Every row gives one point. Each table stands for the endless flat space through its points: a line for two points, a plane for three, and so on. The two share one point or none. Which?

First (2 x 3):
[[ 6.4 -8.8  7.9]
 [ 7.6 -8.8 10.1]]
Second (2 x 3):
[[ 6.7 -4.0  8.2]
 [ 4.9 -9.4 14.0]]
They share: no point

First:
[[-10.4 -13.1  -1.7   2.4  -8.4 -16.6]
 [ -9.9 -12.4  -3.2   5.8  -7.5 -15.4]]
Second (5 x 6):
[[-12.0 -15.5  -1.3  11.7 -10.5 -13.4]
 [-24.6 -19.4  -9.7  11.3   5.9 -19.0]
 [  2.6 -17.1 -12.8  22.2   0.0 -27.0]
 [ 11.2 -15.7 -12.0  25.1  -3.3 -27.6]
 [-22.9  -3.5   7.7   1.6 -16.9   5.2]]
They share: no point

First:
[[ -1.5 -11.1   5.1  25.1 -10.9   5.2  18.9  14.5   3.5]
 [  0.2  -8.2   4.1  18.0  -5.1   5.7  13.3  12.5  -2.3]
 [  7.2 -15.6   5.3   3.8  13.5  13.3  -3.1  20.1  -6.9]
 [ -3.5 -21.9  12.3  -2.9   9.3   0.2  -3.1  27.7  -3.5]]
Second, 4 rows:
[[ -7.2  -2.9   0.6   8.2   2.8  -3.7  -1.8  15.4  -6.4]
 [ -0.6 -17.5  18.6   3.2  -3.2  -0.9   4.2  17.0 -11.6]
 [  4.4 -12.5  23.8  -9.0  -6.0  -0.4   3.2  26.0 -13.0]
 [  0.2 -15.3  22.0  -1.6  -5.4  -2.9  -0.4  24.4 -11.4]]
They share: [-2.6 -7.0  6.1  4.0  1.5 -0.1  4.9 13.3 -9.3]

First (6 x 12):
[[ 12.2   2.7   5.8   5.3  -1.5   4.9 -15.5   5.8  -7.6  -7.0   2.6  14.6]
 [ 11.3  11.0  -1.0  -3.0  10.8  -3.3   3.4   0.3 -20.1  -4.4   9.5   3.9]
 [ -2.2  16.9   1.5  -6.8  16.7  -1.6  13.2 -10.5 -21.0 -11.0  26.3  16.1]
 [  9.2   4.2  -6.4 -11.3  14.9   5.0   5.4  -9.0  -7.4 -17.7  13.5   9.3]
 [  5.2  14.4   8.8 -14.8  14.3   6.4  -4.2  -3.7 -20.7  -9.4  -1.0   7.7]
 [  5.5  10.6  -0.9 -21.4  18.2  -1.0  18.5  -8.9 -27.0 -12.5  27.4  12.1]]
Second, 6 rows:
[[ 16.9  16.0   2.2   4.4  18.3 -13.8   1.1  -0.5  -7.7 -14.2   7.9  14.5]
 [ 11.7  16.4  20.3 -17.8  27.4   3.8  -2.4  -8.5   9.7 -16.5  17.5  -6.5]
 [ -3.8  13.3 -12.3  11.1  -6.6  -7.9   2.8 -11.0 -15.7  -9.9   6.1   7.1]
 [ 22.0  13.1  11.9  -7.7  29.2  -3.9  12.5   2.1  -3.8 -12.0  19.5  -1.0]
 [  9.5  -2.0  -5.0   0.4  26.4  16.8 -14.7 -11.5  -6.9  -2.4  29.1  12.1]
 [ 24.6  14.8  -8.7   9.1  23.7 -16.8  25.6  17.7 -22.7  -6.5  12.8  20.1]]
They share: [  7.2  11.0  -4.8   3.5  11.7  -2.6   4.6  -4.4 -11.6  -8.5  14.4   7.6]

First (5 x 18):
[[ -0.5  16.8   3.2   6.8   7.5  -0.3 -17.3   8.6  -1.7  -1.0  -0.4   3.9
   -6.2   0.4 -14.6  17.0  -4.4   3.5]
 [-14.7  -6.8   4.4  -9.1   5.7   5.2 -12.3   8.3  -3.5  -4.5   9.2   0.5
   20.0  -7.5 -14.6   1.7 -10.5   3.6]
 [  4.1  12.3 -18.2  -9.3  22.2  20.8 -29.8  -6.0  -5.0  -5.5  21.9 -10.0
  -10.5 -14.5 -28.0  27.4   9.8  20.2]
 [  8.9  22.5   5.6  20.4   3.8 -16.9  -0.6   6.7  -4.2  -1.6 -19.9  19.2
  -19.3  -3.6   2.8   8.1   0.3 -12.1]
 [ -3.5  -3.5  -0.6  -0.9   6.8  -5.2   2.0   1.0  -7.6  -6.7  -3.9  12.2
    5.3 -18.1   0.0  -5.2  -0.4  -7.8]]
Second:
[[ 18.2  -0.4  -2.8   1.9   6.4   8.3 -11.2   8.9   0.4 -27.4 -15.2  -0.2
   -8.0  -1.7  -0.7  -4.7  -7.3   1.6]
 [  5.3  13.5  -6.1  22.8   0.8 -22.1   0.5  -4.6  15.6   4.0   8.7  11.4
    6.6 -14.7 -14.7  19.9  10.2   1.2]
 [  9.9  -7.5  -9.7  -9.0   6.2  -2.2   2.0  -7.4 -10.9 -20.4  -7.8  10.8
  -30.2   7.8  -7.5 -18.7  -6.0  -6.6]
 [  3.8  11.4  -6.7   6.1  20.2  -1.8 -18.7   7.6 -11.4   5.7  -0.1   4.5
    6.8 -17.8  -7.1  17.1   3.2 -10.0]
 [  7.3  15.5  -0.5  14.2  13.8   1.6 -20.2  13.4   1.1  -2.4  -3.2   0.4
   16.4 -20.4  -4.7  22.9   2.6   0.2]]
They share: [ 1.5  8.7 -2.2  4.0  9.4 -2.0 -8.2  1.5 -5.2 -6.1 -1.0  8.1 -4.2 -9.4
 -8.3  7.3  0.5 -0.4]
